Each row of a before or after table is a point. One or more steps were done to the points. Then noise was added and the rows were shuffled. The steps act on how far a point lies along the listed directions, d1 being the first. Name the steps. A step turns or swaps two directions, mirrors them in a line or flattens them onto one, adds a multiple of one to another, or multiplies one. Angles are multiples of 10 degrees, from the lower direction toward the higher: turns from -170 to 170, lines from 10 to 170 but not 90. Use the fewest steps. Two steps may share a direction if one is a turn and the other turns, adds or multiplies; they go together, in the order done. Otherwise the lowest direction goes first.

Directions:
(1): [ 58 -20   3]
(2): [ -2 -17 -59]
(3): [-20 -55  16]
Before (9 x 3):
[[-11 -10 -16]
 [-26   3 -18]
 [ 36  30  21]
 [ -2 -25  -6]
 [-29  -5 -28]
 [  7 -18 -14]
 [  9 -52  15]
 [ 11  18  -1]
 [  1  19  23]]
After, 9 rows:
[[ 14 -17  -5]
 [ -5 -13 -11]
 [ 30 -59  21]
 [-25   4 -10]
 [ 10 -31   0]
 [ -1  20  14]
 [ 13  33  11]
 [-28  -9 -24]
 [ -2  21  -4]]
Steps: add 0.5 times d3 to d1; multiply d2 by 0.7

Directions:
(1): [ 47   8  17  21 -24  -5  53   2]
(2): [  3  -9 -20  60  24 -14  -7 -38]
Before:
[[ 15  -3  -3  14  -7   0  14  -7]
 [  6 -10  -8  11   8  -8  -5 -10]
 [  5   9  -9  22  11  -9 -13  -7]
 [ 47   5   8  40 -26  -8  52  -4]
 [-10  -4  -1   0   9   8  -2  -1]
 [-11   4  -7   0   7   8   2   8]
 [  6  -2   1  17   6 -10   4 -17]
 [ -7   2   6 -35 -17  10  11  30]
 [ -1  -3  -6   0   3   4 -13  -4]
 [ 10  -7   0  20  12  -2   1 -10]
 [ 33   6   2  34 -15 -11  30  -9]
 [  4   2 -13  19   5  -9   6  -9]
 [  1  -1   6  -4  -3  -3   4   4]
 [  7   8  15 -11  -6  -2  17   3]]
After (14 x 8):
[[  6  10  21 -25 -13   2  18  11]
 [ -6   3   7 -36 -17  10  12  31]
 [  6   9 -10  26  13  -9 -12  -8]
 [  3   3 -12  13   2  -8   7  -6]
 [ -1  -5 -10  10   8   3 -13 -10]
 [-10  -5  -3   9  13   6  -4  -7]
 [  1   0   8  -7  -4  -2   5   6]
 [  9  -6   2  15   9   1   1  -7]
 [-11   3  -9   6  10   6   2   5]
 [ 31  12  15  -6 -32   0  34  16]
 [  5  -1   4  10   3  -8   3 -12]
 [  7  -9  -9  14   9  -8  -5 -11]
 [ 14   0   3  -3 -14   5  16   4]
 [ 45  14  28 -23 -50   5  60  35]]
Steps: add -1 times d1 to d2

Directions:
(1): [ 24  25   6 -26  25 -14  20   2  59 -54 -14   4 -17  52]
(2): [  1  27   7   7  32  49 -10   7 -26 -14  60   3  50  37]
(3): [  5 -39   9  -1 -14  48  50 -31  13 -38   2 -50  15 -29]
Before:
[[ -2 -29  -8  -9 -11  -4  16 -14  25 -26 -26 -28 -21 -11]
 [  7  42  -5  -2  23 -14 -36  29  -4  14   7  39   1  42]
 [  2  56   6 -18  36 -38 -46  30   9  16  10  42  15  60]
 [-12  -9   4   3 -11  14 -15   2 -40  22  18  25  13 -10]
 [ -4   6   7   2  21  38  12  -7  15 -24  31 -17  17  34]
 [ 16 -31  12  -2  -9  -8  20  -7  28 -40 -16  -2 -12  24]
 [-14 -41 -11   5 -10 -12   3  -4   9  23 -37  -9 -18 -51]
 [ 17 -25  16 -10 -10  -2  29  -1  32 -22 -21 -31 -34 -11]]
After (8 x 14):
[[ -1 -15  -6 -12   3   3  10 -10  23 -30 -12 -19 -10  10]
 [  6  22  -7  -1   6 -18 -26  19  -2  16 -12  26 -13  18]
 [ 20 -10  18  -9   3   5  23   5  27 -27  -6 -24 -25   7]
 [ 16 -26  11  -1  -6  -9  14  -5  27 -40 -15   2 -12  27]
 [-14 -12   4   0 -10  15 -15   2 -39  21  15  22  12 -12]
 [  0  29   4 -18  13 -44 -33  17  14  21 -13  24  -1  27]
 [-12 -10   2   5   1  12   8  -9  13  -3   3 -17  -7   5]
 [ -9 -16  -5   3  15  12   0   0   6   4  -2  -6   9 -15]]
Steps: flatten d1 and d2 onto the line at 160 degrees; multiply d3 by 0.7

Directions:
(1): [-28  30   1  38 -23 -11 -10  -1  26  39 -44  15 -12  -1 -12  -4  -4  23
  -5 -16  38  40  50 -30]
(2): [ -2   0  20  25 -60  -6 -13  16 -19  20  25   9  42 -21  -7  22 -11  50
  23   6 -13  15 -53  -6]
(3): [  3   8 -21  12  35  35 -47   7 -35  -1   6 -12   4  54 -19 -32 -30  -5
  20   5   0  53 -21  -9]
(4): [  1  29  17  -5  52  -5  21 -20   1   0 -57  18  30  -3  29  16  -6  27
  28  54   7   7 -20  23]
Before:
[[ 10 -14   0 -30   3 -20  19 -14  19 -14  -2  -6 -26 -10   8  18  13 -27
  -23  -5  -4 -41  20   7]
 [  2 -13 -13  10 -18  21 -39  23 -26   9  44 -10  -8  21 -18 -25 -10   0
    1 -39 -12  30 -21 -12]
 [-13   6  15   2  -1 -19  21  -7  23  14 -37  19   2 -15  15  26  18   9
    7   5  20 -14  19   6]
 [  4 -14 -11  -1  -5   1   5  -5  -4   1  14 -13  -4   1  -8   2   7  13
   -3  -6  -4  -4 -11   0]
 [-10  15  15  16 -16 -11   2  -1   5  22 -30   4   1  -9   4   2   6  27
    3  16  28  25  10   4]
 [  2 -16   4   0 -27  -5  14   0  -4  -8  23 -11   3 -19   4   9  12   2
  -16 -22 -12 -27 -10  -6]
 [ -6 -10  -4   8 -56  -4 -21  15   5   5  19   3   5 -23 -18   7   0   1
   -2 -48   1  10  15 -22]
 [  2   0   1   2  18  -5   2 -12   9   0 -17   5 -30   8  -2 -21   8 -14
  -19  -2  19  11  38  -7]
 [ -8  19 -16  26  31  20 -22  -2  -1  11 -27   3  -6  29  -8 -29 -10   2
    8   3  13  40   9 -25]]
After:
[[ 10 -17   0  -6  -8   8   3   1 -20 -17  30 -17  10  -2   3   0   3  -4
   -6 -12 -21 -20 -30   0]
 [-15  16  -7  26   0  -1  -3  -4  24  20 -31   8 -15  -1  -4 -15   8   5
   -8 -10  19  16  34 -29]
 [ 13 -29  -2 -13 -24   7  -9  20 -19  -8  57 -10  -2  -7  -1  -5   7  -7
   -5 -33 -28 -14 -33   8]
 [-16  11   4  15   5  -5  -4  -1  11  19 -36  14   0   8   2   9   5   7
   13  -1  26  14  19  -5]
 [ -6   8  11  14 -19  -7  -3   4  -1  18 -16  -2  -4  -5   0  -3   5  20
    1   8  22  24   6   2]
 [  8 -26  -8  -8 -42   5 -21  17 -12 -14  45  -6   9 -15 -15   5  -1 -13
    2 -42 -18  -5 -11 -10]
 [ -1   3  -8 -11  15  -7  -5 -13  12  -1 -20  -5 -26  14  -4   2  -2 -18
  -13  -4  10  -1  27  -7]
 [  5 -17  -9  -5   0   2   7  -6  -7  -3  16 -15  -1   1  -4   2   7  12
    0  -2  -8  -8 -18   5]
 [ -9   9  -1  18   4 -11  -3 -11  20  16 -29   8 -39   8  -9 -24   6  -6
  -25 -13  33  26  61 -22]]
Steps: turn d1 and d4 by -20 degrees; add -1 times d2 to d1; multiply d3 by 0
